Every row gives one point. A path goes straight from each point to the next, and from the last back to the first. The post is the endless flat space through its rows: a point in 2 columns, a line in 3, a plane in 4, and so on, so that a path can go around it. How many times does the path go around the post? Going back the other way cancels.
In the rows, zero is written as 100.

Post:
98,83,106
78,123,121
Path, 26 rows:
81,125,105
23,153,135
90,71,126
117,96,121
140,82,85
95,123,105
122,75,98
84,72,136
81,75,125
91,106,140
121,100,96
107,134,98
109,121,117
75,195,119
56,121,104
74,58,113
120,50,123
112,134,108
111,105,105
107,100,106
88,140,105
83,69,97
69,81,135
95,26,112
99,84,117
144,75,95
Times around: 3

Post, 7 rows:
97,106,107,83,96,62,121,72
102,90,96,96,118,89,102,130
95,97,131,113,52,88,88,102
104,96,113,121,130,76,86,112
134,90,83,111,135,51,106,92
77,100,110,108,55,140,91,110
113,85,90,78,104,62,91,65
Path (29 x 8):
115,109,116,122,99,106,110,86
151,40,65,93,164,106,74,115
109,94,101,74,113,84,99,81
74,128,106,93,126,88,131,120
104,111,112,124,92,31,78,78
65,100,123,115,138,81,99,79
101,97,116,117,104,78,114,80
144,86,103,122,82,88,117,122
104,122,129,117,29,99,93,128
95,111,109,110,66,73,64,57
98,97,110,120,84,139,64,152
88,111,136,102,76,90,121,108
116,97,107,87,78,84,57,90
98,133,133,125,5,68,62,50
123,89,69,103,125,83,78,108
103,95,63,114,114,79,97,129
62,98,84,76,106,87,118,40
78,81,125,94,125,107,106,95
110,98,138,123,92,74,95,95
127,102,88,90,112,71,99,102
80,109,75,90,103,118,101,98
111,90,100,90,129,27,98,86
98,81,93,118,120,101,149,120
83,100,97,86,124,58,122,120
79,115,80,86,145,73,89,109
99,108,68,75,64,83,66,54
103,97,120,109,75,22,83,25
79,88,116,122,126,77,105,101
100,84,107,96,110,128,123,109
Times around: 3

Post (13 x 14):
71,72,96,73,111,86,102,86,127,89,86,125,30,100
86,61,85,99,58,67,86,66,114,73,129,94,149,107
113,99,61,99,36,71,126,111,93,91,52,92,92,124
98,88,79,64,76,52,94,104,132,66,106,150,144,98
94,78,85,105,103,47,71,113,141,44,111,118,161,137
73,118,129,86,140,97,80,86,104,75,72,98,132,107
108,109,127,89,94,94,123,107,119,89,97,93,145,155
134,97,144,83,105,106,79,132,94,96,72,80,43,77
139,113,128,87,149,128,90,89,105,47,61,69,108,84
131,135,99,93,142,123,69,79,101,94,81,119,65,97
121,122,107,72,145,140,79,123,76,61,85,76,112,107
107,59,75,64,78,79,81,97,126,121,64,129,74,124
117,93,86,67,110,48,109,108,102,112,73,92,63,103
Path:
161,107,118,61,147,60,82,68,123,63,50,115,150,134
92,140,126,94,100,103,96,58,95,141,63,101,10,123
124,88,39,57,68,93,105,114,109,82,29,81,147,132
113,60,85,90,92,21,130,150,134,101,58,81,91,128
123,55,65,99,88,109,90,120,83,82,116,122,103,110
81,112,68,65,95,79,104,111,63,49,75,101,109,110
151,119,134,47,138,115,52,101,120,85,120,123,139,118
139,150,51,94,172,72,65,66,154,66,22,118,100,86
126,98,114,51,137,108,122,139,133,130,69,89,163,185
129,148,102,74,149,141,159,40,117,133,93,169,144,173
43,36,131,109,122,145,61,15,149,60,94,142,48,124
139,101,154,65,97,47,107,190,98,26,73,52,127,103
75,72,76,72,60,64,101,79,163,124,95,100,105,176
93,97,91,105,195,92,141,89,169,90,67,91,67,146
106,85,110,67,79,70,96,140,107,78,82,86,131,94
94,127,88,116,91,79,93,86,127,67,106,114,50,97
96,120,125,55,93,116,152,72,49,83,86,39,86,114
137,95,110,103,77,100,131,129,102,72,129,87,72,132
127,68,183,46,124,109,117,89,85,157,139,92,95,48
134,94,102,87,154,73,38,102,102,120,103,60,113,97
116,58,130,85,135,111,60,50,156,76,115,55,125,91
93,89,84,115,171,163,79,37,127,86,110,106,51,87
81,136,119,77,185,103,131,30,89,113,12,99,61,95
118,76,123,106,153,103,87,55,137,47,101,83,80,120
128,68,115,82,107,16,100,167,158,15,46,74,121,137
83,81,65,51,79,118,98,104,121,99,128,91,71,128
82,52,95,78,147,132,122,24,121,119,67,60,75,139
114,134,131,116,120,40,108,90,124,124,56,156,88,101
Times around: 3
